Every row gives one point. To make a cloud, some directions were put in groups of two or more. Within a group, all points are equally far from the middle, so they leave a hole (a ring in 2 directions, a hollow ball in 3). The other directions are filled evenly. Then the cloud was stretched, turned, moved and blurred a little. Count the holes, and give their numbers of directions, smallest first.

Cloud (14 x 2):
0: -37  43
1: -49  20
2:  -7  39
3: -20 -15
4: -29 -26
5:  -7 -44
6: -21   9
7:  35   0
8:  40  -5
9: -31  32
10:  45  25
11:  32  -1
12:   3 -36
13: -36   7
Holes: 0

Cloud (14 x 2):
0:  14  31
1:  25  22
2: -48  12
3: -30  26
4:  27  17
5:  15 -17
6: -54   5
7:  27  18
8: -26  28
9:  28   4
10:  -9  33
11: -48  12
12: -30 -35
13: -58  -5
Holes: 1 (2)

Cloud, 13 rows:
0:  43   6
1: -26 -21
2: -28  28
3: -18  37
4: -14 -25
5: -38  11
6: -29  27
7:  36  38
8: -36  17
9: -33 -14
10:  -8  43
11: -27 -19
12:  34  39
Holes: 1 (2)

Cloud, 19 rows:
0: -25 -13 -51
1: -36   1  28
2: -60   6 -12
3: -31 -30 -39
4: -59  -2 -32
5:  21  -5 -31
6: -22  33  -5
7:  35   0  21
8:  26   7  29
9: -17  29 -26
10:  -5 -14 -47
11: -26   7  33
12:  10 -14  41
13: -57 -12   0
14: -14 -23 -46
15:  18 -10  39
16: -21 -27 -43
17: -36 -37   0
18:  15 -13  40
Holes: 1 (3)

Cloud (22 x 3):
0: -27 -16  49
1:  13 -21  41
2:  19 -17  41
3:  34   8  36
4:   9  24 -30
5:  23  -9 -31
6:  45   9  -3
7: -23  32  21
8:  21  44  21
9:  -5  17  62
10: -33 -17  36
11:  26 -17 -23
12: -17  31  47
13: -20  11  60
14:  33  10 -31
15: -23  27  46
16:  -2  33 -16
17:  32   7 -31
18:  12  20  56
19:  -6 -15 -26
20:  14   9 -36
21: -35 -11  39
Holes: 1 (3)

Cloud, 21 rows:
0:   5 -19  18
1:  18 -36 -17
2:  36  19  14
3:  13   9 -60
4:  46 -18 -25
5:  49 -14 -19
6:  43  -5   6
7: -36  27 -21
8:  23  -4 -58
9:  -6  23  24
10: -30  33   0
11:  45  11   4
12: -34  29  -2
13:  31  36 -35
14: -21  39 -31
15:  16  38 -43
16:  18  34 -47
17:  28  -2 -56
18:  44   6   7
19:  11 -26  10
20: -35  25   0
Holes: 1 (3)

Cloud:
0: -28 -22  18 -35
1: -25 -13  17 -43
2:  27  -2  -5  65
3:  26  19 -12   5
4:   6  -5 -30  33
5: -23  43  14 -26
6: -35  22 -20 -23
7: -25   4 -36  -8
8: -31 -47  12 -28
9:  33  -6  -8  57
10: -47  -5   7 -48
11:  -3 -75 -13  -8
12:  24  10 -23  18
13: -23  19 -24 -32
14:  14  -7  30  29
15: -29 -23  19 -14
16:  19 -37 -21   7
17:  -3  40  33 -13
18: -16 -73 -21  10
19: -39 -11  -6 -69
20: -13   9  13 -43
21: -27 -52  11 -23
22: -15 -50   7 -38
23: -16 -63   5 -13
24: -32  -7 -21  13
25:   5 -42 -18 -31
26:   0 -64 -11  15
27: -34 -24  12  -5
Holes: 1 (3)
